Each row of a before or after table is a point. One or more steps were done to the points. Then noise was added and the rows were shuffled. The steps act on how far a point lies along the listed directions, d1 being the first. Write out the steps. A step turns or swaps two directions, mirrors them in a line or flattens them onto one, adds a multiple of one to another, or multiplies one. Angles are multiples of 10 degrees, from the lower direction toward the higher: turns from -170 to 170, lines from 10 to 170 but not 90. Use the fewest steps. Two steps may share a direction if one is a turn and the other turns, adds or multiplies; they go together, in the order done. Otherwise the lowest direction goes first.

Directions:
(1): +0.48 +0.07 -0.25
(2): +0.15 +0.34 +0.39
(3): -0.21 +0.41 -0.28
Before (9 x 3):
0: -0.28 -0.05 -0.13
1: -0.19 +0.11 +0.04
2: +0.11 +0.18 -0.13
3: +0.40 -0.08 -0.32
4: -0.30 -0.06 -0.18
5: -0.07 +0.12 +0.13
6: -0.01 -0.56 +0.29
7: +0.18 -0.86 +0.42
8: +0.36 -0.01 -0.53
After:
0: -0.06 +0.06 +0.09
1: -0.16 -0.35 -0.09
2: +0.04 +0.20 -0.29
3: +0.36 -0.47 +0.88
4: +0.26 +0.10 -0.64
5: -0.17 -0.30 +0.04
6: +0.18 -0.40 +0.63
7: +0.34 +0.16 -0.38
8: -0.16 -0.03 +0.05
Steps: turn d2 and d3 by 40 degrees; add 0.7 times d1 to d3

Directions:
(1): +0.09 +0.44 +0.56 +0.14 +0.04 +0.22
(2): +0.28 +0.10 -0.29 +0.35 -0.46 +0.28
(3): +0.06 +0.34 -0.37 +0.24 +0.53 +0.00
(4): +0.12 -0.48 +0.21 +0.49 +0.23 +0.01
(5): -0.49 +0.16 +0.01 +0.38 -0.21 -0.36
(6): +0.49 +0.11 +0.07 +0.00 -0.07 -0.57
Before (13 x 6):
0: +0.30 +0.03 +0.10 +0.12 -0.36 +0.09
1: -0.08 -0.06 +0.04 -0.11 -0.40 +0.37
2: -0.08 +0.21 +0.08 -0.46 -0.25 +0.41
3: +0.17 +0.74 +0.50 +0.35 +0.51 -0.10
4: -0.27 +0.15 -0.06 +0.13 +0.42 -0.22
5: -0.07 +0.14 +0.04 +0.13 +0.61 +0.39
6: +0.40 +0.25 -0.12 +0.13 +0.56 -0.04
7: -0.19 -0.36 +0.10 -0.29 -0.14 +0.72
8: +0.15 +0.28 -0.31 +0.42 +0.69 +0.03
9: +0.18 -0.21 +0.14 -0.62 -0.19 +0.38
10: +0.28 +0.21 -0.13 -0.22 -0.31 +0.28
11: +0.20 +0.35 +0.03 +0.17 +0.51 +0.18
12: +0.03 +0.70 +0.04 +0.17 +0.43 +0.19
After, 13 rows:
0: +0.35 -0.49 +0.30 -0.09 +0.10 +0.34
1: +0.33 -0.28 +0.45 +0.36 +0.19 +0.21
2: +0.07 +0.66 -0.49 -0.11 +0.35 -0.01
3: +0.30 +0.31 -0.43 -0.23 +0.33 -0.11
4: +0.18 -0.16 +0.34 +0.24 -0.25 +0.35
5: +0.32 -0.14 -0.08 +0.09 -0.44 -0.02
6: +0.26 +0.48 -0.15 -0.09 +0.37 -0.08
7: +0.14 +0.61 +0.14 -0.22 +0.42 +0.14
8: +0.17 -0.05 +0.59 -0.08 -0.12 +0.60
9: -0.33 +0.27 -0.14 -0.05 +0.28 -0.17
10: +0.43 +0.57 -0.02 -0.03 +0.26 -0.71
11: +0.32 +0.59 -0.04 +0.24 +0.46 -0.24
12: +0.46 -0.25 -0.05 +0.29 -0.06 +0.24
Steps: turn d1 and d6 by 60 degrees; mirror d3 and d4 in the line at 170 degrees

Directions:
(1): +0.29 +0.16 -0.10 +0.12 +0.63 -0.30 -0.22 +0.02 +0.31 -0.43 +0.36
(2): -0.65 +0.10 -0.14 +0.22 +0.17 +0.30 -0.39 +0.50 -0.18 -0.03 +0.17
Before:
0: -0.23 -0.09 -0.10 -0.16 -0.05 +0.05 +0.18 +0.23 -0.04 +0.07 +0.23
1: -0.21 +0.08 -0.39 +0.06 -0.05 +0.18 -0.30 +0.22 +0.22 -0.18 -0.01
2: +0.25 +0.05 +0.10 -0.01 -0.30 +0.12 +0.15 -0.23 +0.02 +0.26 -0.11
3: +0.59 -0.18 +0.17 -0.09 -0.16 -0.42 +0.21 -0.45 +0.21 +0.02 -0.07
4: -0.36 -0.31 +0.15 -0.32 -1.05 +0.61 +0.32 -0.26 -0.24 +0.57 -0.56
5: -0.21 +0.21 -0.17 +0.06 -0.24 +0.21 +0.05 +0.07 -0.13 +0.21 -0.20
6: -0.73 +0.27 -0.18 +0.28 +0.40 +0.17 -0.57 +0.68 -0.08 -0.34 +0.49
7: +0.57 -0.19 +0.15 -0.04 -0.57 -0.28 +0.38 -0.37 -0.01 +0.41 -0.40
8: -0.18 -0.08 +0.16 +0.00 -0.35 +0.25 +0.07 +0.11 -0.45 +0.14 -0.16
9: -0.94 -0.05 +0.11 -0.12 -0.58 +0.37 -0.11 +0.44 -0.27 +0.42 -0.16
After:
0: +0.11 -0.04 -0.11 -0.21 +0.06 -0.15 +0.25 +0.01 +0.11 -0.05 +0.27
1: +0.75 -0.15 +0.31 -0.39 -0.48 -0.39 +0.59 -0.66 +0.15 +0.03 -0.21
2: -0.41 +0.14 -0.19 +0.46 +0.32 +0.04 -0.58 +0.64 -0.06 -0.03 +0.28
3: +0.22 +0.30 -0.18 +0.09 +0.24 -0.18 +0.01 -0.10 +0.21 -0.15 +0.04
4: +0.05 +0.23 -0.25 +0.21 +0.96 -0.13 -0.58 +0.15 +0.59 -0.73 +0.59
5: -0.10 +0.19 -0.04 +0.17 +0.20 +0.18 -0.30 +0.16 +0.07 +0.00 +0.22
6: -0.65 -0.05 -0.03 +0.23 -0.06 +0.21 -0.36 +0.41 -0.22 +0.13 +0.07
7: +0.56 +0.16 +0.10 -0.16 +0.53 -0.69 -0.05 -0.23 +0.65 -0.39 +0.36
8: +0.27 -0.01 -0.26 -0.17 -0.30 -0.01 +0.06 -0.21 +0.30 -0.08 -0.22
9: +0.32 +0.11 +0.06 +0.11 +0.35 -0.19 -0.12 +0.03 -0.04 -0.40 +0.24
Steps: turn d1 and d2 by -170 degrees
